Rows are points. Before rounding, the points of a table are all equally far from one centre. They may lie mostly on one side of it. Where is the centre, to within rounding?

Points (5 x 2):
[[-56 -10]
 [-20  58]
 [ 30  43]
 [ 41  21]
 [-57  22]]
Centre: [-8  9]

Points (11 x 6):
[[-20  40 -34   4   9 -23]
 [ 23  -1   1  24  60 -53]
 [  5  32  -2  40  58   9]
 [ 17  34  -9  60  45  13]
 [ -3  12 -37  12  47 -37]
 [ 10  19   1  55  58 -36]
 [ 13  53 -38  25  16   5]
 [ -7  25   8  44  59  -1]
 [ 17  34   4  48  60  -3]
 [ 23   8 -42  30  53   1]
 [  2  24  26   5  59  -1]]
Centre: [ 18   4   3  24   3 -14]

Points (16 x 9):
[[-53   6 -18 -56  25  31   7  17   1]
 [-36   3  -8 -28   1  16 -10 -24 -16]
 [-47  -2 -19 -33  -1  33   6  19 -44]
 [-27 -23 -57  -8  17  18   5 -21  -4]
 [-24 -18 -17 -39  13  -1   3 -14 -59]
 [-16 -27 -25   7  -6  -9   7   2 -35]
 [-25 -36 -58 -42  13  11  18  -9 -39]
 [-21  16 -45 -30  -7  -7  23  -5 -55]
 [-18 -14 -31 -14  17   9  39 -30 -36]
 [-14 -26 -33 -52   8  13 -18 -16 -46]
 [-25   9  -4  -2  19  -3  -8 -23 -24]
 [-46  -2 -12 -34  15   0 -28  -1 -22]
 [ -8  12 -60 -35 -15  24  -8 -19  -8]
 [-39  11 -29 -28  14  31   5 -25 -34]
 [-40   5  -4 -40 -12   5  12  20 -43]
 [-36   2  -4 -60  -7  -4  19  -3 -19]]
Centre: [  1   1 -29 -32  23   9  10  17 -15]

Points (18 x 12):
[[ 26 -15 -19  41  -1  19   9 -30   0 -45 -54   0]
 [ 33 -14  -2  40 -22  38   3  -7  -7 -36   3  20]
 [ 25  -2 -21  33   9  40 -28 -31  12 -17 -40  22]
 [ 19  10 -12  49   3  53  10 -45  -4 -18 -20   3]
 [ 31 -25 -30   9  -5  44  29 -40   9 -31  -4  13]
 [ 44  -5  -8  24  23  33  13   3 -22 -32 -27  16]
 [  0 -34 -19  43  -6  42  -3 -21   2 -48 -33   9]
 [  9 -40  -4  37  -7  -3 -33 -19  10 -35  -9   8]
 [ 13 -16 -19  24  15  33   4  -9  18 -29   5  59]
 [ 35   5 -21  18   6  -2 -23 -10  39 -38 -43  21]
 [ 26 -28 -18  49  31  29  -1 -11  19 -34 -35  28]
 [ 20 -28   8  28  11  26   5 -29 -11 -34 -51  13]
 [ 16 -60 -19  20   0  19 -13  -4  31 -33  -5  -5]
 [ 23 -16   4  53  12  31  -7 -37 -17 -16   0 -10]
 [ 13   1 -25   6  19  36 -22 -46   6 -42 -14  26]
 [ 39   1 -10  10   6  22 -12 -18  39 -59 -24  23]
 [  3 -51 -16   6   7  24   5  -4 -17 -34 -35   7]
 [ 15 -14  -2  19 -18  29 -10 -29  -4 -16 -36  41]]
Centre: [  1  -1  -8  17   9  14  10  -9  17 -18 -11   0]

Points (26 x 20):
[[-17  15 -32  14  -7  13 -22  13 -20 -11 -35  -7 -14  -7  28 -13   3  15
    0  25]
 [ 13 -16 -39  -1 -42  -4   7  20 -37 -47 -29  -3   6  11  18   9  -4  17
   -9  -2]
 [-20 -18 -14 -19 -28  41   2  13  11 -17 -17 -24  -5 -18  36   4  -6   6
    6  41]
 [-21  -2 -30 -20 -24  25   5  39  -1 -16 -30 -11 -38   5  13  17 -30   5
   20  23]
 [-42  -4 -22 -44 -27 -20  -2  17  11  -6 -39 -21   9  -6  39  38   1  18
   -3   2]
 [ -3   4  -5 -12 -42 -35  33  25 -12  -6 -51   7  16   1  17   4 -18  40
  -19   8]
 [-15  -7  -2   9 -12  -7 -12   1  27 -15 -29 -27 -25  43 -16  -2 -30  15
  -12   0]
 [-11 -35 -44   5  -2  -1 -30  -1  -8 -15 -29  -8 -48   3   7  16 -27  26
   13  15]
 [-14  -5 -22 -18 -31   1   8  26 -10 -44 -23  10 -11   1  26  42  -4 -19
   -8  38]
 [-13 -14 -32   4  -6   2 -13  30  -9   3 -19 -11 -34  36   2  -7 -15   3
  -13  16]
 [-29 -27 -37 -23 -36  26  12   7   3  18 -57   8   4 -12  27  -9 -38  22
    1  32]
 [-12 -19 -32 -16 -29  -3  15  48  -9   3 -37  11 -19  16   5  -9  -5  10
   -2  22]
 [-21  -6   8  -4 -12 -37   6   5  14 -20 -37 -22 -22  19  15  15 -13  19
   15  36]
 [-26  -3 -21 -18 -31 -18  -4  15  15  19 -37 -21 -24  28   8 -24 -12  13
    8   8]
 [-16   8 -41 -24 -29 -15 -22  15 -17   0 -42   3  -6  39   6  -3 -13  22
  -10   9]
 [  3  21 -30 -22 -60 -12   3  -3   9 -12 -26 -10 -40  33  39  13 -24 -13
    0  20]
 [ -6 -23  14  -1 -20   5  27  16  -9  39 -52  -4 -11 -28  25  12  10  15
   -7  -1]
 [-22   5 -41   1 -32 -47  16  43  -2 -15   9 -12  -6   7  19  30 -32  26
   20  18]
 [ -4 -13 -13   5   2 -12 -21   5   5   7   9 -22 -34  18   3  -4   9  22
  -18  14]
 [-36 -23  -6 -13 -35   1 -16 -16  10 -34 -56  14   4  13  26   2  -9  16
    5  12]
 [-17 -21 -22  -4 -43  -9   4 -22 -19 -11 -38   2 -22  26  50  15 -26  15
   33  35]
 [-30  28 -28   7 -21  13  22  10 -17 -14 -49 -23 -17   6  33   3 -40   7
   14  17]
 [-10  -5 -36 -34 -25 -36  16  27  -5  -5 -36   1 -37  17  23  18 -33 -10
   11 -18]
 [-25   3 -31  -5 -30 -32 -15  30   0  -3 -36 -29  -2  32   0   5  -7  26
   -3  17]
 [-20   0  -1 -10 -21 -25 -16   7  22 -28  -1 -20 -16  23  25  14  14  21
   -1  21]
 [-11 -47 -35   5 -37 -19  33  -1   2   4 -53  -7   1  20  48   2 -29  12
   17  32]]
Centre: [  3  -6 -27   6 -27  -3   7  -9  13   9 -15   3   7  -5  12  29 -25   4
   1   1]

Points (28 x 24):
[[-13  10 -23  17   9  13 -11   9  -1 -33 -16   2 -10  21  -4  17   8 -15
  -43  12  -4  -2  14  27]
 [-27  11 -17   0  28  14  -9   8   0 -12  -2  -2   5  11 -19  30   2 -17
  -42   7   2 -10 -17  15]
 [-24  13  -8   0  -3   7 -12  23 -14 -13  -6 -12  -4   9 -19  36   8 -25
  -43   1  -9 -21 -12  18]
 [-25   1 -27  -2   3  17 -23  13   1 -17   0  -7 -11   7 -13  38   7 -17
  -58   6   2 -17   2   3]
 [-28   7 -21  11   3  12 -16  28  -2 -14  -9  -6 -14  16  -7  31   2 -19
  -47  12  -8  -9 -18   7]
 [-16   1 -10  12   0  11 -16   7  -5 -23  -5 -27   6   3  -7  45  -5 -13
  -48  12  -5   9 -12  12]
 [ -9   5 -23  24  -6  16 -23  17  13 -27  -7 -11  -4   1 -28  35  13 -24
  -53 -11  -3  -1   6  15]
 [-21  -7 -20   4  19  18 -31  12  -3 -31  -8 -21  -2   7 -19  39  -6  -7
  -34 -12  12 -20  12   1]
 [-22  17 -11  -1 -17  13 -22  37   6 -17 -10 -16  -1  19 -11  24  -6  -5
  -39   8  -6  -4  -1   5]
 [-13   3 -15  15   2  13 -20  17   2 -17 -19  -8  -8  13 -18  36  -1 -17
  -60   6  -6   2  15   6]
 [-19   1 -21  11  17  22 -33  12   3 -13   2  -6 -21  12 -13  32   8 -29
  -38  14   6  -4   4 -10]
 [-16  12 -24   4   6  14 -16  21 -19 -31 -16  -1 -10   0 -18  34  11 -12
  -39   7   4   6  20  13]
 [-22  11 -24   7   8  24 -15  14   7 -30  -8 -11  -3  12  -9  32   5  -4
  -52  -7   7 -22  13  -1]
 [-36   6 -39  -1  -7  17 -23  24  17 -25 -16  -3 -14   7 -17  21   8  -7
  -42   3  -5 -17   4   5]
 [-19  -3 -27  -1  -4  26 -28  22  -7 -16  -6 -15 -17   6  -8  23  13 -20
  -50  -1 -10  -7   7  -3]
 [-18  -9 -14  14   2  14 -21  25   4 -10 -10  -6   5  -2 -11  41  11 -21
  -45   5 -18  10  -2  -2]
 [-12 -11 -22  -1  26   8 -11  12   1 -15 -13 -12 -14   3 -18  27   5  -5
  -41   8   0 -15   9  24]
 [-13  18 -25  10   1  18 -13  14 -12 -19 -19   8 -13  19 -17  39   8 -18
  -56  -3 -11  -1  -7  10]
 [-13  20 -11   6  -2  14 -14  10  12 -13  -9 -10 -24  11  -7  29   7 -18
  -55   4   8   4  -2  12]
 [-19   1 -21  21  13  23  -8  11   3 -23  -9   4 -13  24  -6  26  10  -4
  -52  -2   9   3   1  -9]
 [-17   2  -2   0   1  22  -6  16 -25 -20  -7  12  -3   0 -15  34  10  -3
  -51   5  -7  -1  -1  11]
 [-21  24 -24  28 -13  26 -28  12   7 -24  -3  -5 -15  17  -9  24   2 -27
  -43  -1  -5  -1 -17  -9]
 [-15  13 -28  22   0  21 -25  17 -23 -13  -8 -11 -21   3 -20  20   0 -23
  -45   9  -3 -19  -2   4]
 [-32  17 -23   8 -14   4 -28  14  -2 -18 -15  -7  -5   9 -14  39   0 -20
  -55  -1  -6  -4  -7  15]
 [-27   3 -18   6  -8  11 -13  20   2 -12 -14 -22 -21  -5 -23  32   9 -16
  -42   6   8   0   6  15]
 [-22  13 -20  18   2  20 -15  20  -9 -42   4 -11  -8  14 -16  30  16 -21
  -41  14   0  -7  10   4]
 [-18  12 -22  -6  14  14 -28  28   4 -33  -5  -5  -8  16   1  26   8  -5
  -44   4 -18  -4  -3  15]
 [-19  17  -1   7  -8  13 -22  28  -2 -18 -10 -10   0  14 -26  35   8 -13
  -53   6   4 -11  -1  -7]]
Centre: [-10   5 -15  10  -5   6 -22  -4   0 -22  -5  -2  -7   5 -21  22   4  -1
 -20  -2 -10  -6  -4   0]
